Every row gives one point. Each copy is the shape, with its points in the same order, turned, moved and blurred by noise. Some copies are also mirrored. Which?
In the rows, 128 means zero.

Shape (7 x 3):
[[123 131 127]
 [154  97 187]
 [159 120 160]
 [135 137 142]
 [131 128 112]
 [133  82 128]
 [ 86 144  96]]
Copy 1 (7 x 3):
[[143 117 131]
 [218 116 127]
 [187 138 125]
 [152 129 139]
 [135 122 117]
 [171  89  93]
 [ 96  94 138]]
Copy 1 is: only turned
Copy 2 (7 x 3):
[[122 119 118]
 [181 124 162]
 [170 136 130]
 [130 136 123]
 [128 116 101]
 [160  86 118]
 [ 77 104  98]]
Copy 2 is: only turned
Copy 3 (7 x 3):
[[120 127 126]
 [153 177 173]
 [144 169 138]
 [118 147 130]
 [130 121 114]
 [161 118 148]
 [ 90  87 116]]
Copy 3 is: only turned

Shape (12 x 6):
[[165 164 152 154 132 157]
 [158 107 138 110 181 129]
 [150 134 101 140 102  97]
 [117  83 153 123 117  93]
 [ 85  83 102 103 149 122]
 [128 158 138 101 181 158]
 [134 135 122 170 122 148]
 [154 164 159 145 109 168]
 [132 153 147 138 155 109]
 [152  90 107 100 139  90]
 [146 125 137 135 116  92]
 [ 87 135 128 130 144 148]]
Copy 1 (12 x 6):
[[166 175 157 170 125 135]
 [150 128 188 107 156 124]
 [144 125 101 130 112 108]
 [ 90  95 141 133 137 133]
 [ 99 122 125  82 181 146]
 [140 192 178 106 157 133]
 [152 154 116 162 153 140]
 [154 180 146 172 112 156]
 [125 159 156 142 144  98]
 [134  92 143  89 133 115]
 [125 119 134 140 117 108]
 [110 172 128 125 171 144]]
Copy 1 is: only turned
Copy 2 (12 x 6):
[[191 130 132  97 136 147]
 [136  75 108 105 177 122]
 [124 147 147 100 129  88]
 [117  89 178 143 155  96]
 [ 72  97 124 155 149 124]
 [134 110 106 107 179 178]
 [158 136 125 133 116 124]
 [182 128 150  98 119 160]
 [151 132 139 120 181 129]
 [ 92  91 135  99 161  83]
 [138 123 162 110 154  93]
 [119 129 130 153 143 159]]
Copy 2 is: only turned

Shape (14 x 8):
[[135 127 185 143 106 152 130 121]
 [127 119 117 111 116 133  98 153]
 [119  93 132 179 129 102 114 154]
 [118 116 163 101 163 158 110  74]
 [121 118 214 147 122 136 123 133]
 [131 131 139 123 108 170 126 102]
 [134 145 107 160 209  77 113 138]
 [137 147 125 108 130 110 120 126]
 [140 132 113 146 123 132 125 124]
 [138 112 148 122 135 180  46 133]
 [129 144  99 104 135  71 129 123]
 [ 67 160 106 122 119 139 127 152]
 [136 129 120 102 126 153 146 151]
 [ 62 146 109 129 144 162 141 140]]
Copy 1 (14 x 8):
[[146 156 140 118  96 110 143 119]
 [ 85 127 109 122 128 137 120 132]
 [119 160 109 184 138 124 132 149]
 [138 111 183 113 139 150 127  82]
 [149 147 166 136  96  97 142 133]
 [123 146 131 101 114 140 143  93]
 [152 120 125 158 205 156 112 173]
 [118 118 107 107 157 126 113 132]
 [132 148 102 125 144 148 135 122]
 [ 88 141 161 115  89 185 108 133]
 [115 116  94 121 195 114  98 127]
 [ 71 141 120 103 175 115 175 140]
 [110  99  96 105 128 132 154 126]
 [ 91 135 134 115 174 139 196 126]]
Copy 1 is: only turned
Copy 2 (14 x 8):
[[140 130 185 139 105 118 140 130]
 [120 119 127 103 115 150 111 166]
 [112 117 112 160  91 119  86 125]
 [137 124 159 130 160 177 163 101]
 [163 144 185 161 100 132 120 117]
 [114 120 165 113 121 133 165 139]
 [100 160  77 168 179 127  86 127]
 [122 140 130 100 150 125 116 144]
 [ 99 125 128 126 127 114 130 142]
 [101 109 176 142 124 200 122 170]
 [119 140  96  85 158 114  98 123]
 [110 177 103  94  89 145 146 148]
 [139 124 123 110 127 124 152 175]
 [115 169  94 119  94 154 174 139]]
Copy 2 is: mirrored
Copy 3 (14 x 8):
[[ 96 110 143 146 110 174 128 130]
 [104  91  83 141 143 126 104 157]
 [ 74  92 108 177 154 119 145 118]
 [130  90 109 107 117 163  85  74]
 [ 64  93 158 134 115 176 123 115]
 [133 128 104 138 109 167 104 127]
 [102 111 129 128 205  68 125  90]
 [125 107 117 118 132 108 118 139]
 [128 122 108 156 145 133 126 127]
 [ 96  79 106 156 154 172  46 135]
 [134 100 103 113 132  58 136 138]
 [ 83 152  67 122 124 114 115 150]
 [125 114  88 109 140 153 135 155]
 [ 82 159  53 115 137 129 109 120]]
Copy 3 is: only turned
Copy 4 (14 x 8):
[[117 127 163 157 122 153  93 129]
 [142 115 132  91 133 110 101 137]
 [143  80 115 143  98 103 104 153]
 [113 121 183 141 182 137 146 103]
 [ 98 115 176 171 125 141  92 152]
 [132 132 147 125 145 161 107  95]
 [140 124  69 150 131  75 179 161]
 [119 154 135 111 125 102 130 129]
 [150 127 114 126 118 134 116 114]
 [152 102 152 119 200 130  82 145]
 [131 149 116  98 103  75 153 118]
 [ 78 112  87  94 128 126  98 101]
 [117 131 126  91 129 158 118 134]
 [ 80  94  84 112 143 144 120  95]]
Copy 4 is: only turned

Shape (15 x 9):
[[119 106 106 162 125 120 123  87 147]
 [153 160 155 163 153 169  80 107 154]
 [160 126 143 153 144 149  97 107  79]
 [109 134  99 131 110 168 106  95 122]
 [132 101 136 161 120 172 109  90 104]
 [145 116 103 102 113 127  94 148 136]
 [112 167 141 158 110 150 126 151 117]
 [122 111  93 134 134 108  86 155 145]
 [109 101 127 115 138 112 117 146 131]
 [ 99  97 122  97 101 147  86 131  91]
 [157 136 167 145 103 143 111 108 120]
 [146  93  97  97 126 106 130 145 147]
 [100 159 163 135 137 119  79 104  86]
 [ 91 126 143 167 101 113 130  94 144]
 [122 106  93 127  79 151  92 121 141]]
Copy 1 (15 x 9):
[[124  80  96 155 146 138 102 124 150]
 [142 127 155 162 180 123  54 160 135]
 [148 119 130  99 184 121  88 132  98]
 [ 98 120  90 150 149 142  81 143 102]
 [116 104 110 121 191 153  84 116 104]
 [138 132 106 119 117 156 116 175 120]
 [105 127 164 156 148 127 109 146  88]
 [137 101 109 138 136 132 131 197 137]
 [112 113 124 115 136 141 135 157 151]
 [ 85 109  99  79 141 157 108 174 101]
 [133 110 157 119 148 150  71 126 113]
 [144 126 103 113 107 160 143 159 156]
 [ 88 103 152  99 150  82  77 153 106]
 [ 91  69 132 160 130 141  98 124 137]
 [119  98  89 141 131 175 107 165 103]]
Copy 1 is: only turned
Copy 2 (15 x 9):
[[134 123 120 146 164 152 151  76 138]
 [142 203 124 148 168 149  90 109 153]
 [111 193 125 113 156 149 128 115  88]
 [ 96 123 115 144 169 190 138 112 132]
 [ 95 172 123 160 179 157 150 105 107]
 [126 115 112 143 113 167 105 129 104]
 [136 150 133 125 163 156 143 169 146]
 [151 102  93 136 143 133  98 113 106]
 [120 104 116 132 138 116 110 124 110]
 [ 82 106 127 144 157 169 107 145  75]
 [126 174 166 141 140 158 135 126 116]
 [118  97 101 137  93 133 118 108 111]
 [116 152 157  89 196 156 106 137 113]
 [137 116 156 139 182 139 156 108 144]
 [122 108 117 168 146 196 123 122  99]]
Copy 2 is: mirrored
Copy 3 (15 x 9):
[[123 154  98 135 146 102 120  92 169]
 [146 111 161 112 178 150  77 101 161]
 [145  91 134 123 170 109 120  82 101]
 [126 116  69 120 165 152 111  87 149]
 [122 102 112 147 170 129 122  63 136]
 [154  97  82 119 136 124 117 151 142]
 [101 132 109 127 135 150  69 122 112]
 [129 125  84 114 155  94 111 161 153]
 [103 117 103 121 126 103 139 148 148]
 [ 95  63  60 117 147 126 129 113 126]
 [144  99 131 144 124 136  88  89 133]
 [145 121  83 130 115 110 155 162 159]
 [ 96  88 122  74 138 108  86  84 121]
 [ 96 149  96 141 116 108  91  85 159]
 [133  97  54 146 153 130 105 117 162]]
Copy 3 is: only turned

Shape (17 x 11):
[[140 133  98 153 164 122 135 122 129 119 170]
 [127 140 153 150 100 134 127 120 161 182 100]
 [156 151 108 119 170 117 146 144 109 136 161]
 [122 148 154 130 115 108  78 142 164 138 124]
 [138 150  87 148 160 106 134 145 136 106 125]
 [140 143 165 108 150 126 111 119 163 168 113]
 [173 144  87 140 127 117 121 140 137 130 157]
 [141 188  86 134 148 139 181 145 125 129 160]
 [137 139 154 151 140 132  81 157 122 138  90]
 [ 51 128 112 103 113 158  94 115 134 147 136]
 [101 160 171 123 113 124  72 134 154 130 144]
 [161 155 111 142 155 124 175 101 125  90 143]
 [147 154  83 116 138  80 152 154 133 105 130]
 [144 127 135 152 131  71 146 149 110 148 129]
 [113  77 129  82 136 181  85 126 136 142 133]
 [ 97 131 184 138 111 141 112 167 186 144 127]
 [118 160 188 119  81 144  95 144 146 124 128]]
Copy 1 (17 x 11):
[[130  98  81 143 142  99 127 155 139 136 134]
 [146 175 165 139 117 115 131 109 134 169 115]
 [145 116  86 110 170 116 130 151 124 114 134]
 [175 143 162 136  91  86 126 144 116 126 133]
 [132 122  85 130 140  72 100 134 127 114 126]
 [183 140 163 117 133 106 147 122 143 133 107]
 [155 148  72 140 129 110 116 151 138 128 149]
 [ 94 153  76 120 174  93 150 148 128 114 141]
 [177 139 149 158 124 103 102 129  89 120  94]
 [100 122 148 113  56 128 148 145 122 119  87]
 [163 130 171 138  81  94 155 154 100 117 133]
 [121 108  77 147 167  91 143  99 143 114 149]
 [132 134  81  99 139  80  94 128 131 100 161]
 [151 124 124 113 151 110  86 123 104 156 160]
 [153 108 145 140  83 169 127 145 158  94  81]
 [139 150 209 155 108 101 125 157 135 124 131]
 [155 159 184 156  95 117 154 126  95 103 150]]
Copy 1 is: mirrored
Copy 2 (17 x 11):
[[119 132 109 140 168 162 104 128 113  95 130]
 [113 131 104 138  90 152 133 126 191 162 143]
 [138 140 122 145 192 141 122 149 124 119 122]
 [ 94 132 104 113 127 135  76 141 194 148 130]
 [107 124 111 137 164 143 117 136 145  84  92]
 [121 122 115 106 150 150 123 132 196 164 155]
 [149 145 113 143 144 161  93 151 143  97 108]
 [124 180 108 162 171 147 156 157 135  86 123]
 [ 84 109 157 129 132 145  96 142 178 157 108]
 [ 75 164  86  60 109 141 121 135 123 160 127]
 [ 75 161 109 103 134 127  67 135 179 157 149]
 [131 145 132 148 166 126 137 100 137  67 133]
 [132 132  94 136 166 109 119 148 151  84  82]
 [124 103 100 175 146 113 110 132 144 140 107]
 [120 121 138  42 113 148 106 153 118 158 147]
 [ 70 121 103 115 102 126  98 171 190 147 180]
 [ 87 169 134 115 102 103  85 146 194 152 155]]
Copy 2 is: only turned
Copy 3 (17 x 11):
[[124 149 112 134 147 132 156  82 140 123 147]
 [126 108 133 148 114 167  89 146 154 157  92]
 [154 154 104 112 126 120 142  89 119 146 143]
 [142 103 163 161 124 121  88 121 130 119 100]
 [151 151 120 131 128 107 155 121 161 111 134]
 [162 118 169 123 130 156  95 125 137 162 112]
 [140 119  89 132 140 108 141  86 148 131 114]
 [132 185  94 105  87 117 144  77 159 146 122]
 [171 131 139 163 131 150 112 151 110 116  88]
 [ 71 126 151  97 119 149  67 126 113  91 121]
 [129 104 177 159 109 129  83 101 112 109 111]
 [140 138 121 109 101 134 199  99 161 139 144]
 [150 138 110 114 116  71 150 126 151 129 136]
 [140 128 107 162 126 106 140 150 124 169 145]
 [107 112 161  77 175 165 108 118  89 115  88]
 [106 134 193 169 127 130  91 130 125 150  71]
 [126  96 177 151  84 135  98 115  98 125  71]]
Copy 3 is: mirrored
Copy 4 (17 x 11):
[[119 142 103 167 142 121 144 109 151  93 128]
 [122  98 165 155 128 105 151 145 136 191 150]
 [147 158 122 153 159 121 164 115 134  88 127]
 [104 139 162 121 121 108 127 123 134 146 179]
 [122 147 122 153 124 109 134 150 150  82 125]
 [137 144 169 117 151 102 154 119 148 167 136]
 [157 131 102 154 127 113 145 124 149 100 160]
 [135 167  97 180 139 129 180 159 152 109 116]
 [123 141 158 119 139 122  99 147 110 141 148]
 [ 53 129  91 101 124 112 169 122 109 163 140]
 [ 83 158 152 119 123 135 140 105 136 156 193]
 [154 165 123 175 103 138 159 112 158  95  92]
 [136 157 135 150 107  93 168 154 146  66 139]
 [137 121 173 179 133 102 151 126 111  98 142]
 [109  98 112  64 142 136 156  93 107 146 134]
 [ 71 111 176 123 138 150 150 136 159 163 168]
 [102 146 156 120 104 163 148 129 120 177 183]]
Copy 4 is: only turned

Shape (15 x 12):
[[115 155 165 151 135 176 145 173 158 133 144 108]
 [132  94 112 148  91 141 146  96 129 175 107 141]
 [170 133 147 136 157  73 115 145 100 118  99 157]
 [ 95 147 140 111 160 163 148 136 145 106 133  94]
 [134 166 132 100 124  77 114 146 129 116 151 151]
 [146 123  79 171 139 118 115 124 148 156  80 139]
 [122 181 142  99 133 103 138 134  87 116 115 172]
 [118 146 160 109 180 145 144 177 169 133 142 119]
 [109 129 148 113  99 155 132 149 150  87 118 117]
 [ 84 122 125 120 111 146 197 165 149  96 131 123]
 [120 121 106 169 141 101 111 151 107 165 101 106]
 [169 119  94 177 143 132 106 126 105 142 140 155]
 [ 97 140 160 164 144 141 151 118 164 119 147 119]
 [ 78 106 149  89 134 151 160 158 141 101 141 103]
 [115 119 121 154 159 111  84 158 122 141 107 172]]
Copy 1 (15 x 12):
[[108 163 168 155 125 124 133 140 187 151 104  91]
 [112  75 103 132 115 107 100  92 127 125 107  98]
 [187 118 112 107 143 117 134 164 116 172 112 158]
 [105 157 161 120 129 150 156 119 177 131 153 112]
 [138 112 135 109 112 112 173 184 141 123 107 163]
 [175  97  78 136 118  93 130 118 143 136 140  83]
 [107 115 118 103 137 129 165 189 109 161 128 145]
 [126 156 177 141 162 111 154 144 191 138 133 129]
 [107 146 137  89 120 145 150 126 175 123  90 105]
 [ 83 101 143  98 134 157 137 137 217 139 118 105]
 [170 115 121 118  99  97  90 146 143 143 153 102]
 [176 104  93 171 117 140 112 148 120 124 115 109]
 [105 146 131 152 103 133 135 110 189 153 123 137]
 [ 88 137 167  88 143 153 128 125 195 110 130 129]
 [160 142  82 126 142  94 107 171 146 126 129 128]]
Copy 1 is: mirrored
Copy 2 (15 x 12):
[[ 68 174 155 115 136 149 113 171 145 114 148 150]
 [170 118 129 152 112 192 150 151 109 126 143 159]
 [143  76 159 142 148  72 136 123 136 112 156 159]
 [ 73 166 155 102 109 133 156 126 146 141 122 138]
 [132 136 105 114 154  79 133 119 133 124 159 118]
 [145  89 117 175 104 146 156 168 164 118 121 154]
 [114 127 108 129 160  79 160 102 101 120 141 172]
 [ 72 151 162  92 134 108 134 170 160 161 146 146]
 [112 167 139  84  99 130 144 144 122  90 140 141]
 [ 96 175 158 102 108 129 176 174  86 113 137 114]
 [133 110 139 190  98 122 114 144 138 132 124 133]
 [114  64 121 164 136 159 126 132 143 108 145 130]
 [110 166 166 118 160 153 145 157 145 121 110 126]
 [ 96 168 168  74  94 128 150 140 101 138 130 124]
 [122  77 119 138 128 104 107 161 132 126 104 154]]
Copy 2 is: mirrored
Copy 3 (15 x 12):
[[ 69 153 145 171 152 122  93 152 138 110 146 117]
 [117 110 156 118 131 148 175 109  96 148 134  98]
 [166 127 165 134 129  74 126  86 120 121 153 179]
 [ 88 153 116 105 156 138  88 156 138 104 151 140]
 [145 174 135 129 103  81 138 130 125 110 111 180]
 [129 136 134 117 145 107 143  49 130 154 135 102]
 [155 189 158 123 131 110 133 134  96 125 152 191]
 [ 71 150 108 160 149 108 103 146 157 126 155 168]
 [119 144 141 127 107 145  83 160 142 125 134 127]
 [111 150 131 106 137 112 115 201 142 150 163 105]
 [117 124 143 114 156  75 107  78  91 139 121 120]
 [154 129 121 158 148 102 155  74  99 106 142 106]
 [ 73 151 146 121 137 111 127 139 141  87 162 113]
 [ 94 127 108 106 125 129  88 192 128 129 153 143]
 [121 144 122 143 104  84 113  75  92 142 160 142]]
Copy 3 is: mirrored
Copy 4 (15 x 12):
[[130 132 170 117  99 141 143 183  89  89 134 149]
 [133 100 143 118 147 155 152 125 150 177 133 112]
 [128 130 125 139 105  58  83 148 123 183 142 158]
 [148 142 133 113 103 128 114 152  87  75 131 105]
 [109 159 114 143 105  88  92 146 160 118 160 159]
 [125 121 182 123 131 141  82 122 124 191 158 113]
 [111 169 113 137  87  80 110 116 141 135 103 153]
 [112 141 164 112 106  92 115 189  92  79 144 118]
 [141  97 123 121  91 145 105 152 128  87 121 141]
 [120  90 145 111  95 124 142 106 112  62 139 129]
 [120 125 150 169 129 131 108 134  89 178 168 126]
 [116 143 133  91 128 136 106 139 106 201 167 156]
 [162 135 160 110 148 125 129 147 102  89 138 149]
 [123  98 108 124 110 120 129 147  98  57 132 109]
 [ 87 128 145 136 147 112  71 150 101 167 129 151]]
Copy 4 is: mirrored

Shape (16 x 12):
[[129 129 136 100 158 130 124 159 175 143 132 124]
 [152 122 106 112 146 155 120 159 127 169 133 144]
 [114 104  93 101 145  91 140  93 187 161 117 167]
 [ 98 133  83 159 105  77  92 134 165 161 136 145]
 [158 108 132 144 151 100 159 158 101 148 136 104]
 [117 156 125 128  91 125 133 104  99 130 162 110]
 [ 96 156 104 116 166 129 169  85 115  93 164 120]
 [104 123 150  74  90 145 123 151 102 141 107 104]
 [154 121 134  98 160 100 124 120 121 118  98 152]
 [121 129 139 162 118 101 151 136 107 175 159 184]
 [109  98  87  84 134 131 121 105 158 130 148 111]
 [133 110 141 144 143 152 151 137 121 133 159  97]
 [123 136 150  86  94 130 162 170 141  91 124 182]
 [ 99 137  78 128 166 116 109  92 130 113  79 119]
 [115 167 133 152 101 153 141  94 101  90 146 148]
 [146 137 132  86 103 111 154 148 142 132  85 126]]
Copy 1 (16 x 12):
[[137 102 113  94 131 134 119 147 140 149 171 152]
 [161 117 100 138 159 143 112 131 108 175 164 122]
 [172 170  50  99 123 117 114 126 131 126 160 178]
 [172 182  96 124  77  87 149 142 103 140 135 129]
 [176 101 111 144 151 155 165 113 162 174 108 119]
 [132 118  95 153 104 159 152 101 112 105 115  94]
 [111 116  91 168 157 134 135 112 148  66 111 148]
 [119  85  75  98 118 191 153 140  88 150 137  92]
 [154 115  89  86 151 144 101 127 148 138  99 133]
 [166 134  87 181  95 142 114 112 116 175  97 145]
 [158 125  74  97 149 127 161 114 105  96 166 143]
 [135  91 118 148 151 153 167  97 123 153 132 134]
 [145 118 125 108 101 215 101 164 108 124 122 168]
 [113 152  83  93 169  88 137 151 122 106 102 123]
 [105 129 131 157 117 162 127 102  91  93  80 125]
 [143 138 103  76 116 191 130 144 139 146 137 118]]
Copy 1 is: mirrored
Copy 2 (16 x 12):
[[145  89 133 107 119 117 140 160 121 130 140  97]
 [143  93  92 126 103 143 134 125 101 106 121 102]
 [125  97 184  96 100  81 136 101 125  80 111  96]
 [ 90 108 177 179 118 112 117 136 129  74 123 104]
 [138 149  91 147 143 112 145 121 111 143 101  74]
 [138 186 127 159 103 124 132 123 121 110 157 142]
 [137 169 140 102 155 110 183  99 121 112 156 158]
 [122 158 123 122  54 140 130 158  95 165 137 123]
 [130 131 120  83 130  97 104 129 106 125  91 121]
 [173 131 149 188 124 115 130 104  82 101  92 114]
 [101 116 138 100  94  99 146 104 125 113 172 111]
 [151 135 104 146 129 130 151 106 130 156 149 103]
 [159 114 127 132  80  72 147 167 101 151 100 172]
 [ 69 139 153  84 142 142 134 110 140 108 110 137]
 [155 170 130 152 122 129 132 110 137 123 133 197]
 [131 144 123 108  74  97 136 165 131 132  89 112]]
Copy 2 is: mirrored
Copy 3 (16 x 12):
[[113  93 142  89 126 134 145 144 165 143 123 109]
 [104 121 112 110 131 167 149 147 118 142 143 118]
 [119  57 103 119  99 121 165 108 152 135 102 177]
 [ 89 118  87 134  97 102  87 120 157 141 119 172]
 [140 112 102 124 142 153 122 193 129 100  96 111]
 [133 136 128 179 103 111 126 133 135  82 136 105]
 [128 114 144 158 161  95 178 119 150  62 107 129]
 [132 137 174 117  62 147 135 143 119 108 115  94]
 [176 114 116 103 124 133 162 127 133 139  88 125]
 [131  88 111 175 138 126 100 158  93 141 126 144]
 [117 105 133 108  96 141 165 114 168  88 138 159]
 [119 110 136 147 148 167 128 161 156  86 119 102]
 [149  80 169  95 119 113 111  94  86 118 120  93]
 [114 154 111 125 119 128 169  96 160 113  62 152]
 [143 137 144 187 146 118 125  79 120  88 118  94]
 [135  93 123  96  79 128 139 124 118 118  86  81]]
Copy 3 is: mirrored
Copy 4 (16 x 12):
[[143 117 142  92 153 112 128 151 108 115 119  94]
 [148 121 170 103 147 136 117 154  90 137 150 143]
 [163 126 110  84 178 111 116 148 147 202 131 103]
 [135 158 102 142 134  81 126 180 102 197 133 114]
 [182 109 150 162 140 143 135 117  89 135 101 134]
 [121 168 144 151 111 143 173 107 118 160 144 118]
 [163 180 112 103 147 128 180  76 144 129 135 138]
 [ 95 130 158  95  95 173 141 122  92 151 100 104]
 [166  96 143  97 112 114 113 105 141 152 119 126]
 [155 129 145 165 137 138 161 179 145 172 119 162]
 [124 138 120  81 171 119 142 103  95 170 143 105]
 [131 136 150 148 165 145 144 108 100 110 117 133]
 [123  90  98  95  95 173 155 157 148 121 139 116]
 [154 180 111  86 122  94  89  90 121 163 116 135]
 [110 173 122 148 102 144 155 103 164 130 157 148]
 [151 112 130 105 100 167 111 134 119 151 122  80]]
Copy 4 is: only turned

Shape (18 x 12):
[[119 111 114 106 135 107 146 141 147 122 110 150]
 [146 156 139 158 132  97 147  90  80 103 106 122]
 [177 151 100 152 128 123 163 128 105 139 112 142]
 [141 118 100 110 154 128 143 153 121  95  98 106]
 [ 86 111 143 155 118 146  90 114 162 144  77 188]
 [107  92  88 107 108 139 131 129 174 138  98 132]
 [109 157 174 125 125 164 111 104 165 160  75 159]
 [149 145  88 143 147 101 118 105 108 136 123 113]
 [144 145 105 115 143  78 142 159 131 137 122 110]
 [157 161 134 171 119 113 141 117 128  97 155 121]
 [153 145 115 162 159 134 145 121 115 123 124 102]
 [118 171 156 153 128 169  71 116 141 135  93 173]
 [121 107 110  78  82 146 104 117 141 126 110 164]
 [114  94 120 119  87 137 117 168 138 142  85 143]
 [ 90 139 139 127  79 169 106  98 182 140  67 177]
 [112 125 111 122 144 131 158 137 101 141 147 128]
 [ 79 124 110 111  79 143 113 137 147 145  88 126]
 [127 183  94 152 139 119 149 126 108 102 116 147]]
Copy 1 (18 x 12):
[[130 137 117 151 111 100 111 138 142 117 136 159]
 [107 211 167 132 129 104 164 125 140 128 123 118]
 [142 164 151 150 123 126 164  95 165 145 158 131]
 [100 122 143 151 115 108 160 142 142 109 150 167]
 [137 138 125 147  62 134  73 130  83 160 100 106]
 [129 107  93 143 118 115 113 119  93 134 153 153]
 [110 153 113 108  69 172  89 115 118 141 100 112]
 [136 182 138 166 145 142 168 141 122 133 144 142]
 [140 153 101 156 124 115 169 149 169 116 144 159]
 [132 161 153 144 158 118 155 129 164 109 116  87]
 [101 154 154 152 139 140 164 134 153 145 141 122]
 [137 148 153 133  66 183 107 129 109 129  95  91]
 [164 122 129 113 106 124  99 111  83 102 136 160]
 [152 101 114 120  81  99 130 132 105 145 141 137]
 [129 134 106 113  65 144  74  89  75 127 117 101]
 [129 150 145 128 138 118 123 163 152 135 176 142]
 [135 121  92 106  90 122 123 138  79 121 153 122]
 [120 179 154 168 109 126 146 123 148  97 165 103]]
Copy 1 is: only turned
Copy 2 (18 x 12):
[[106  99 124 129 137 144 150 106 139 115 107 109]
 [190 148 155 164 120 119 154 122 118 105 119 145]
 [153 132 139 146 116 125 135  94 138 161  77 154]
 [113 123 107 154 175 148 154 135 143 127 102 144]
 [ 94  58 174 140 101 149  80  97 126  87 138 131]
 [ 81  88 121 132 148 164 105 115 105 136  99  94]
 [124  65 165 111  82 185 101 135 109  89 100 155]
 [135 154 169 142 148 135 136 119 120 150 111 137]
 [116 153 143 133 138 161 171 115 157 135  86 110]
 [187 160 133 110 126 118 114 128 151 121 115 121]
 [169 135 139 144 146 153 128 132 144 154 116 153]
 [119  98 171 108  84 166  82 118 131  92 128 187]
 [ 70 110 120 127 105 124 107 128  90 106  99 120]
 [ 71  99 122 168  98 152 105 116 138 116 102 108]
 [ 98  80 148 117  86 173  64  96  83  75 103 129]
 [128 117 118 123 111 140 160 121 126 161 137 125]
 [ 75 118 123 149  98 185 104 113 100 113 115 106]
 [160 151 131 127 127 149 135  78 130 126 123 162]]
Copy 2 is: only turned
Copy 3 (18 x 12):
[[ 81 176 103 136 162 106 153 131 131 129 105 135]
 [110 157 158 151 115 113 146 180 176 155 131 179]
 [146 182 140 148 147 121 173 130 167 139 125 174]
 [ 93 181 119 160 156 144 167 141 115 177 120 130]
 [120 125  69 126 124  71 139 151 170 122  59 105]
 [ 98 165 107 133 131 102 171 106 114 117  94  95]
 [112  99 112 138 144 102 135 120 204 130  76  89]
 [126 154 155 154 129 105 156 132 116 153 112 178]
 [ 97 175 131 139 170  94 152 117 119 169 149 167]
 [150 182 161 151 147 106 111 168 150 142 140 147]
 [138 160 138 185 136 130 153 145 138 153 131 154]
 [155 107 104 128 134 106 109 142 187 156  56 111]
 [ 98 147 112  79 133 131 151 119 131 108  83 110]
 [115 155  71  97 131 107 174 118 136 146 116 103]
 [120 137 107 102 124  87 148 120 184 117  52  68]
 [ 99 173 104 163 130 140 129 119 138 129 137 158]
 [102 149 100 102 100  99 151  99 137 142 106  88]
 [122 201 142 152 129 114 131 136 171 167  99 168]]
Copy 3 is: only turned
